Each row is a point. Two turns around zero, p and q, are shown by what they do to some points. Where does a point land after both, in the order given? Backwards means that the second turn is done in reverse. Each puzzle has new turns, and all numbers are rounded.
In the rows, zero is written as 128.

Turn p:
[180  91 147] => [ 72  93 122]
[ 91 146 115] => [168 145 130]
[164  88 148] => [ 86  91 114]
[126 161 144] => [124 164 121]
[115 123 146] => [133 128 106]
[ 91 159  68] => [186 147 175]
Turn q:
[ 97 127  99] => [153 117  95]
[104 102 147] => [ 99 122 101]
[146 125  81] => [165  96 142]
[165 158 186] => [ 95 178 173]
Where do these land?
p, then q backwards: [133 159 119] => [140 153 145]
q, then p: [ 79  88 124] => [164  91 165]
p, then q: [145 179 158] => [167 173 111]
p, then q: [155  86 111] => [ 90 102 102]

Turn p:
[ 85 148 112 168] => [123  94 150  79]
[108 159 148 150] => [ 95 113 124  98]
[183  89 116  65] => [164 161 111 205]
[139 153  97 111] => [127  97 139 158]
[153  85 171 165] => [119 199 137 107]
[128 151  92 110] => [135  90 137 152]
[100 111 161 127] => [133 143  97  97]
Turn q:
[151 120 173 180] => [ 87 157  76 121]
[ 75 106 136  78] => [162 166 185 131]
[132 169  98 103] => [154  88 136 157]
[136 117 112  95] => [124 113 164 132]
[146 127 120 184] => [112 115  81  98]
Where do these land?
q, then p backwards: [152  95 113 182] => [ 84 153 171 146]
p, then q: [106 180 158 153] => [168 154 175 113]
p, then q: [135 106 163 139] => [156 109 125 156]
q, then p: [132 152 120  62] => [100 182 139  94]
q, then p: [109  75 114 179] => [145  91  82 174]
q, then p: [129 143  97 101] => [131 172 129 125]
q, then p: [134 145 131  79] => [105 161 138  97]

Turn p:
[138 139 126 130 133 126 111 148] => [111 124 138 123 140 134 113 118]
[149 142 116 114 121 136 152 121] => [139 140 109 137 152 125 141 112]
[123 136 155 130 106  91 147 119] => [135 128 105 160 128 124 107 160]
[140 116 142 126 156 144 127  95] => [123 112 122 127 121 147 171 134]
[106 154 106 126 117 111 136 145] => [136 161 124 130 126 130  94 119]
[113 118 127 131 109 127 107 140] => [124 120 140 124 111 109 109 124]
[140 128 154 127 135 149 110 113] => [101 107 118 123 124 127 151 130]
[111  98 131 116 128 126 102 142] => [136  99 143 109 106 123 113 125]
[132 132 117 136 151 140 132 140] => [124 139 142 110 141 141 136 124]
[144 125 112 136 131 129 146 103] => [141 139 131 148 135 132 156 124]
[112 121 121 135 122 129 138 142] => [140 140 137 117 125 117 118 135]
Turn q:
[115 104 134 116 103 146 151 143] => [126 102 110 162 125 147 134 120]
[111 131 144 103 115 143 152 152] => [107  97 107 135 119 152 139 123]
[138 130 101 132 138 121 119 127] => [140 139 143 123 126 110 143 125]
[144 120 137 118 126 116 123 134] => [135 133 128 126 106 135 119 124]
[125 123 115 148 135 105  99 135] => [124 155 137 134 117  97 126 138]
[133 148 138 150 141 142 157 111] => [129 120 117 105 165 127 116 110]
[120 131 124 136 149 120 132 102] => [132 121 146 115 145 112 114 133]
[130 120 140 110 121 146 108 140] => [116 138 134 140 116 157 134 133]
[135 144 119 139 123 113 111 108] => [144 146 129 113 134 115 126 148]
Where do these land?
q, then p: [128 120 126 103 126 131 118 118] => [120 119 126 116 140 108 131 137]
q, then p: [112 116 131 128 132 137 140 115] => [125 116 145 119 121 135 136 140]
p, then q: [141 121 134 139 122 138 122 113] => [127 113 117 135 130 115 116 121]
p, then q: [124 127 144 119 114 123 127 152] => [124 139 146 134 106 120 131 137]
p, then q: [132 225 123 134 140 132 125 118] => [ 96 120 139 106 191 105 173 167]
q, then p: [131 111 131 133 131 107 135 114] => [117 107 140 144 127 128 121 125]
q, then p backwards: [126 110 129 134 144 125 116 148] => [125 139 115 144 114 129 108 121]
q, then p: [119 120 127 138 122 130 125 124] => [122 133 140 128 129 135 125 134]
p, then q backwards: [126 112 108 132 117 123 130 130] => [139 112 113 130 136 120 127 119]
p, then q: [141 119 129 118 131 134 142 149] => [128 125 152 118 115 131 123 115]
